Each row of a before or after table is a point. The points were changed in one or more steps. Then noise was added and the rows were shuffled. The steps act on how far a point lies along the listed directions, d1 being the first. What was done? A step turns or swaps two directions, mirrors them in a line or flattens them onto one, adds a multiple of one to another, or multiplies one. Angles are multiples of 10 degrees, from the lower direction toward the higher: turns from -170 to 170, lines from 10 to 170 but not 90. Use the fewest steps. Two steps may share a direction if one is a turn and the other turns, adds or multiplies; they go together, in the order done. Otherwise the lowest direction goes first.

Directions:
(1): 2.1 3.5
(2): -3.5 2.1
Before:
2.8 1.0
-1.6 0.0
2.3 0.8
1.3 3.4
-0.5 7.0
-0.1 0.5
-5.2 -1.6
-0.6 -2.5
-2.4 -2.6
2.9 -5.7
-1.9 -3.5
After:
-0.2 4.1
-1.3 -2.2
-1.9 -1.9
1.0 3.3
-0.9 2.4
3.7 -5.9
-5.2 3.3
3.6 4.1
1.3 0.7
0.4 -0.5
0.5 -3.9
Steps: turn d1 and d2 by -150 degrees

Directions:
(1): 0.6 -2.8 -0.3 -1.0 0.5 6.4
(2): -5.7 -1.6 2.3 -3.0 0.4 -0.6
(3): 3.2 -4.3 3.1 -1.3 -2.5 -2.0
(4): -0.7 2.5 -0.7 -1.8 -6.2 1.3
Before:
0.2 -0.2 -1.2 2.5 -1.3 0.5
0.1 1.3 1.7 -0.1 1.3 -2.4
-3.3 1.2 0.6 -0.3 1.0 -0.6
-5.8 4.3 -1.5 -3.1 -9.4 -0.4
6.3 -7.6 5.4 -0.9 -2.4 -0.7
0.9 0.2 -1.0 1.8 1.2 1.4
-0.8 4.3 -0.7 0.3 -1.8 -2.5
3.9 -1.3 1.9 -0.7 0.1 -3.6
0.7 1.2 -2.1 1.3 -2.3 1.3
1.6 -1.2 -2.0 0.2 -1.7 6.6
0.5 -1.9 1.5 -0.3 0.0 -1.0
-7.2 -1.0 3.0 -5.0 -1.5 -1.6
0.2 -0.7 1.2 2.4 -1.0 -3.2
2.7 1.8 -1.0 1.4 2.1 -4.0
After (14 x 6):
-1.0 4.0 -0.4 -1.5 -3.4 -5.3
5.2 0.5 -3.2 7.1 7.4 -4.7
0.0 -0.1 -1.1 2.3 -1.9 0.7
-2.1 0.9 0.4 0.8 2.7 -1.4
-1.0 -3.2 2.0 0.9 8.0 -3.8
0.9 4.6 -0.9 2.1 0.9 -5.4
-1.0 0.4 1.7 1.8 -2.4 -4.6
-1.0 2.4 2.1 -0.6 -0.2 -3.6
4.5 -7.3 5.7 -2.9 -5.2 1.3
-0.9 0.8 -0.7 0.1 -1.6 2.4
0.1 -1.6 1.7 -0.6 -0.8 -0.9
1.7 0.1 2.3 -2.5 -3.2 -4.4
1.7 0.5 -2.3 2.2 -1.0 1.3
2.6 -3.0 -2.3 0.4 -0.3 10.0
Steps: multiply d1 by 1.6; mirror d2 and d4 in the line at 150 degrees

Directions:
(1): 4.0 -0.8 0.1 0.3 -1.1 -5.7 1.6 -4.7 0.0
(2): -3.2 -2.4 -6.5 1.9 0.7 -0.4 3.6 -0.8 -0.3
(3): 0.9 -1.2 1.6 4.5 0.6 4.2 -0.4 -4.1 -4.0
Before, 11 rows:
0.4 1.2 2.3 -0.1 0.7 2.2 -1.3 -0.2 -0.6
1.2 -0.5 4.7 1.4 1.3 2.4 -2.4 -1.1 -2.2
-3.7 1.1 -3.4 -1.9 0.5 -1.0 1.5 2.8 1.7
1.1 -0.2 0.7 -2.5 -0.5 -2.5 -0.9 -1.2 2.2
-2.3 -2.5 -2.2 4.6 2.4 6.6 2.3 -4.2 -6.2
0.9 1.4 -1.8 -1.8 -0.5 -1.8 0.5 0.2 2.3
4.9 1.2 5.5 2.9 -2.9 0.3 -0.1 -5.2 -2.5
-2.3 3.0 -1.2 -5.3 -0.6 2.4 -1.5 4.8 2.7
4.7 -2.3 -3.9 -0.4 -0.1 -10.9 5.4 -6.6 1.9
2.9 -3.2 0.3 2.0 -0.6 1.3 1.4 -4.2 -4.9
-0.8 1.7 -2.7 -2.0 -2.0 -3.6 2.4 1.9 2.1
After (11 x 9):
-2.1 -0.8 1.6 3.2 2.6 9.1 -0.5 -1.8 -5.9
3.1 -1.0 0.1 4.7 -2.6 -1.4 3.3 -6.8 -2.8
0.8 -3.4 -1.5 2.5 0.0 3.0 1.9 -3.1 -4.9
1.8 1.0 2.4 -0.1 0.2 0.2 -0.6 -2.0 -0.7
-3.1 2.4 -0.4 -2.8 0.5 0.2 -0.6 4.1 1.9
2.6 -1.3 3.8 1.7 1.1 -0.6 -1.1 -3.6 -2.2
1.3 3.8 2.1 -6.1 -1.5 -0.3 -2.6 2.8 2.9
0.0 -1.0 -1.5 -1.8 -0.3 -2.8 0.4 -1.6 2.1
-4.1 -4.1 -11.4 1.5 2.0 -4.1 7.3 -1.2 1.4
-2.1 1.9 -2.9 -2.1 -1.7 -1.8 1.9 3.3 2.0
0.0 1.3 -2.7 -1.5 -0.3 -1.2 0.8 0.5 2.0
Steps: turn d1 and d2 by 60 degrees

Directions:
(1): 0.5 -5.0 2.9 -0.8 1.2 3.2 1.4 3.0 2.6 3.7 -2.9 3.8
(2): -4.7 -0.2 -1.1 4.9 -0.8 2.0 2.8 -3.8 3.2 3.4 1.1 -2.0
Before (11 x 12):
2.2 -3.2 0.6 -1.7 -0.7 -0.3 -0.8 0.6 -1.8 0.7 0.5 -0.3
-2.0 -3.2 1.4 0.4 0.3 3.1 2.5 0.1 3.4 4.1 -1.4 1.0
1.6 -3.2 0.4 -3.1 -1.1 1.3 -3.0 2.0 0.2 -0.7 -0.3 -0.3
0.4 0.0 1.2 -2.9 0.0 -1.0 -1.9 1.2 -2.9 -1.9 1.5 -2.1
0.9 1.5 -0.6 -0.8 1.6 -0.8 -0.9 -0.2 -1.7 -2.3 0.9 0.3
2.0 -0.3 -0.6 -3.2 0.3 -1.4 -0.3 2.5 -2.9 -5.2 -0.8 -0.3
1.6 -3.8 3.3 -5.4 0.5 3.2 -1.7 4.0 -0.8 -0.1 -0.7 3.3
3.6 -1.3 1.7 -2.1 -0.4 0.8 0.1 1.2 -1.2 -0.9 -1.1 -0.4
-12.8 -1.3 -3.9 14.7 -0.5 7.0 8.5 -10.9 9.8 9.9 1.5 -5.3
-0.7 -2.0 -1.4 -1.1 2.8 -1.1 -0.3 -1.8 -0.1 2.0 -1.3 -1.0
2.6 -2.7 1.9 -4.0 0.1 0.7 -0.1 2.9 -0.1 0.4 -1.9 0.6
After, 11 rows:
-0.7 -1.9 2.1 -2.7 0.5 0.1 -1.0 1.8 -1.0 0.5 0.9 -1.6
2.3 -2.7 2.4 -6.1 0.4 1.9 -2.5 3.7 -1.8 -1.4 0.2 2.1
0.5 0.3 0.2 -0.1 2.0 0.9 -0.3 0.2 -0.4 -0.6 0.1 1.1
2.1 -2.8 0.2 -3.0 -1.1 1.4 -2.9 2.0 0.0 -0.8 -0.3 -0.1
-0.6 -1.5 -1.9 -0.9 2.5 -1.3 -0.6 -2.2 -0.4 1.5 -0.7 -1.0
-9.6 5.7 -7.0 12.0 -1.3 1.4 4.3 -12.0 3.6 1.8 4.4 -8.5
3.2 -2.1 1.7 -4.2 -0.4 0.2 -0.5 2.5 -0.9 -0.6 -1.5 -0.1
-0.8 0.5 0.1 -0.9 -0.3 -0.3 0.9 -0.2 0.4 0.5 0.0 -0.9
3.8 -1.2 1.7 -2.1 -0.5 1.2 -0.1 1.4 -1.3 -0.4 -1.4 -0.5
1.0 -2.4 0.3 -2.3 1.1 0.5 1.3 2.8 -0.5 -3.0 -1.6 0.7
2.1 -3.0 0.9 -1.7 -0.6 -0.7 -0.8 0.6 -1.5 0.6 0.6 -0.4
Steps: flatten d1 and d2 onto the line at 120 degrees
